Each row is a point. To make a cloud, some directions were put in groups of two or more. Within a group, all points are equally far from the middle, so they leave a hole (a ring in 2 directions, a hollow ball in 3). The other directions are filled evenly. Then the cloud was stretched, turned, moved and blurred a little. How many holes are there, and how many directions does each take, smallest first?

Cloud (14 x 2):
+0.10,-0.21
+0.35,+0.01
-0.47,+0.02
-0.35,-0.70
+0.05,-0.07
+0.48,-0.40
-0.22,+0.23
+0.11,-0.55
+0.07,-0.86
+0.12,+0.28
+0.32,+0.04
-0.88,-0.40
-0.13,-0.57
-0.77,+0.42
Holes: 0

Cloud, 31 rows:
+0.03,+0.01,+0.24,+0.67
+0.07,-0.37,+0.28,+0.32
-0.48,-0.70,+0.25,-0.03
-0.77,+0.13,+0.54,-0.94
-0.56,-0.68,+0.24,-0.04
-0.55,-0.31,+0.45,+0.26
-0.86,+0.59,+0.07,+0.40
+0.21,+0.74,+0.34,+0.13
-0.18,-0.35,-0.37,-0.27
-0.13,+0.63,+0.12,-0.79
+0.33,-0.19,+0.38,+0.53
-0.03,-0.34,+0.74,+0.17
-0.28,-0.65,+0.26,+0.58
+0.26,-0.12,+0.28,+0.78
-0.38,+0.08,+0.07,+0.55
+0.27,-0.11,-0.30,+0.38
-0.46,+0.55,-0.16,+0.13
+0.71,-0.06,+0.64,+0.34
-0.06,-0.05,-0.11,+0.29
+0.37,+0.77,+0.34,+0.07
-0.25,+0.52,-0.25,+0.45
-0.05,+0.31,+0.12,+0.48
-0.49,+0.67,+0.82,-0.05
+0.33,-0.30,+0.40,+0.31
-0.44,+0.13,+0.09,+0.29
+0.20,+0.59,+0.23,+0.02
-0.30,+0.60,-0.35,-0.40
-0.28,+0.11,+0.89,+0.49
+0.19,-0.43,-0.42,+0.38
+0.31,+0.77,-0.01,+0.39
-0.01,+0.08,+0.17,+0.23
Holes: 0

Cloud (56 x 6):
+0.50,+0.13,-0.38,+0.24,+0.55,+0.21
+0.53,-0.70,-0.15,-0.23,-0.32,+0.20
-0.25,-1.03,-0.27,+0.72,-0.25,-0.13
+0.17,+0.16,-0.43,-0.68,+0.02,-0.14
-0.22,-0.18,+0.50,-0.32,+0.50,-0.62
+0.59,-0.38,-0.10,-0.08,+0.67,+0.27
-0.25,+0.09,+0.56,+0.49,+0.23,-0.32
-0.34,-0.14,+0.26,+0.46,+0.27,-0.69
+0.08,+0.40,-0.18,-0.32,+0.87,-0.62
-0.77,-0.56,-0.19,+0.01,+0.45,-0.10
+0.01,-0.25,+0.27,+0.18,+0.77,-0.62
+0.07,+0.86,-0.14,-0.22,+0.85,-0.09
-0.27,-0.25,+0.01,+0.04,-0.24,+0.42
-0.05,+0.10,-0.14,+0.36,+0.54,-0.71
-0.30,+0.21,-0.38,-0.35,-0.06,+0.19
+0.23,+0.52,-0.18,-0.43,+0.76,-0.53
+0.11,-0.86,-0.27,+0.13,-0.03,-0.58
+0.48,+0.29,-0.12,-0.39,-0.22,-0.31
-0.05,+0.60,-0.19,-0.21,+0.80,+0.41
-0.42,-0.47,-0.12,+0.15,+0.18,-0.70
+0.58,+0.15,-0.01,-0.21,+0.80,+0.10
-0.73,+0.34,+0.22,-0.03,+0.42,-0.61
-0.01,-0.26,-0.30,-0.25,+0.37,-0.73
-0.02,-0.57,-0.12,+0.70,+0.74,-0.05
+0.40,-1.26,-0.31,+0.27,-0.14,-0.12
+0.13,-0.76,+0.31,+0.13,-0.55,-0.25
+0.21,-0.40,+0.49,+0.33,+0.50,-0.43
-0.19,-0.32,-0.31,+0.55,-0.24,-0.64
-0.64,-0.16,+0.15,+0.25,+0.78,+0.26
-0.24,-0.25,-0.20,+0.66,+0.25,+0.32
+0.23,+0.41,-0.25,-0.09,+0.59,+0.43
-0.25,+1.03,-0.05,-0.74,+0.40,-0.31
+0.16,-0.18,+0.60,+0.41,-0.34,-0.36
+0.41,-0.41,+0.64,+0.52,-0.05,-0.32
+0.53,-0.12,+0.23,+0.15,+0.09,+0.58
+0.58,-0.53,-0.42,-0.19,-0.05,+0.32
-0.23,+0.23,-0.24,-0.61,+0.09,+0.40
-0.28,-0.80,-0.45,+0.18,+0.21,-0.31
-0.21,-0.34,-0.34,+0.53,-0.20,+0.32
+0.05,-0.99,+0.06,-0.04,-0.12,-0.31
-0.34,-1.00,+0.12,+0.25,+0.13,+0.10
+0.32,+0.34,-0.23,+0.61,+0.34,+0.06
+0.41,-0.40,+0.15,+0.00,+0.91,+0.00
+0.14,-0.80,-0.57,+0.35,-0.15,-0.47
-0.27,-0.30,+0.22,+0.14,+0.07,+0.53
-0.16,-0.09,+0.38,-0.51,-0.17,-0.18
+0.03,-0.69,+0.22,+0.76,+0.63,-0.09
-0.08,-0.02,+0.42,-0.53,+0.77,-0.62
+0.35,+0.04,-0.01,+0.26,+0.01,+0.62
-0.69,-0.23,-0.50,-0.16,+0.56,-0.09
-0.43,-0.56,-0.22,+0.55,+0.12,+0.20
+0.32,-0.16,-0.56,-0.23,-0.06,-0.43
-0.69,-0.15,-0.20,-0.01,+0.26,-0.58
-0.22,-0.49,-0.59,+0.10,+0.11,-0.41
-0.43,-0.12,+0.07,-0.13,+0.67,-0.82
+0.56,+0.16,-0.23,+0.24,+0.46,-0.46
Holes: 2 (2, 3)
